Each row is a point. Any point is a mix of the corners, with weights that add up to 1. It lies inside the corners' shape when no weight is negative. Say inside or outside, and name the corners with a negative weight.

Corners:
(1): -1.8	-6.9
(2): -2.8	3.8
(3): 2.1	1.5
Points:
-3.1	2.8 -> outside (3)
-0.5	-2.0 -> inside
-0.8	5.4 -> outside (1)
-0.9	2.6 -> inside
-2.3	1.7 -> inside

Corners:
(1): -1.1	-0.6	-3.2	3.3	-6.3	0.3
(2): -7.6	-0.2	3.5	0.8	2.5	0.5
(3): 0.1	0.2	3.8	-3.1	2.1	5.0
(4): 3.5	-3.2	-1.8	-2.7	5.1	2.3
(5): 0.9	8.7	-8.6	4.9	-0.1	-5.1
(6): -0.1	-0.4	2.3	-2.3	1.7	-2.0
(7): 2.6	-3.9	3.3	4.1	0.4	1.1
Points:
-4.2	1.5	-0.4	4.1	-0.1	-3.8 -> outside (3, 4)
0.8	0.7	-0.8	-1.3	-0.3	0.0 -> outside (2, 7)
-2.1	1.3	-0.2	-0.3	1.9	-0.3 -> outside (7)
-3.8	0.0	0.4	1.6	-0.6	0.2 -> inside

Corners:
(1): 5.4	0.2	-0.2	-5.2	1.1	1.1	-2.2	-1.2	5.0	2.4	-2.1
(2): -7.3	-3.9	3.9	5.0	7.6	-2.5	3.6	0.4	-5.4	2.1	-5.9
(3): 6.1	-1.0	5.7	1.0	-1.0	1.6	-1.6	-2.4	-0.5	-0.6	3.3
(4): 7.1	0.8	-0.2	-2.7	-4.9	8.5	-0.5	0.3	-2.5	-2.4	7.2
(5): 1.2	-3.9	-2.5	-0.8	1.9	-2.5	1.2	6.3	2.0	-2.7	-3.9
(6): 3.3	-0.9	-3.8	-2.1	-4.8	2.0	-4.8	1.6	-4.5	-5.7	-1.2
(7): 3.2	-1.4	-2.3	4.1	0.9	-0.2	-2.9	4.3	5.9	-1.3	-1.2
(8): 1.3	-4.7	0.7	-0.4	-0.7	0.6	-1.4	0.3	-4.6	1.1	3.9
(9): -10.4	-9.7	4.2	2.0	0.4	-3.3	4.2	-2.5	-4.7	4.1	-8.5
(10): -6.6	-2.0	7.5	4.2	0.2	-7.0	2.7	1.4	-8.0	6.0	-0.6
(11): -0.6	-1.7	4.9	-3.8	-0.9	3.9	-4.3	-0.5	-0.7	-1.4	3.2
(12): 1.6	1.3	-2.3	-2.4	-1.8	-0.1	1.3	-4.2	0.2	-3.3	5.0
Points:
0.2	-3.2	0.9	1.8	-0.2	-0.1	0.5	0.5	-2.7	-0.1	0.4 -> outside (1, 11)
-0.4	-1.9	0.8	-1.1	0.3	-0.7	-0.4	0.6	-0.8	0.9	-1.4 -> outside (3)
0.4	-2.8	0.5	-0.5	-0.5	0.5	0.6	1.2	-1.5	-0.6	-0.4 -> inside
1.2	-2.0	2.1	0.3	-0.4	-0.3	-0.1	1.1	-1.7	-0.2	0.4 -> inside
-1.8	-2.9	1.1	1.7	2.7	-1.0	0.7	1.7	-1.8	-0.2	-2.7 -> inside
-0.2	-3.3	2.7	0.5	0.5	-0.3	0.2	0.0	-1.6	0.2	-0.9 -> inside
-1.2	-2.1	2.7	0.2	0.8	-1.7	1.1	-1.7	-0.5	1.2	0.7 -> outside (4, 6)
1.5	-2.3	0.7	-0.8	1.1	0.9	-0.1	-0.4	0.7	-0.4	0.1 -> outside (6, 10)
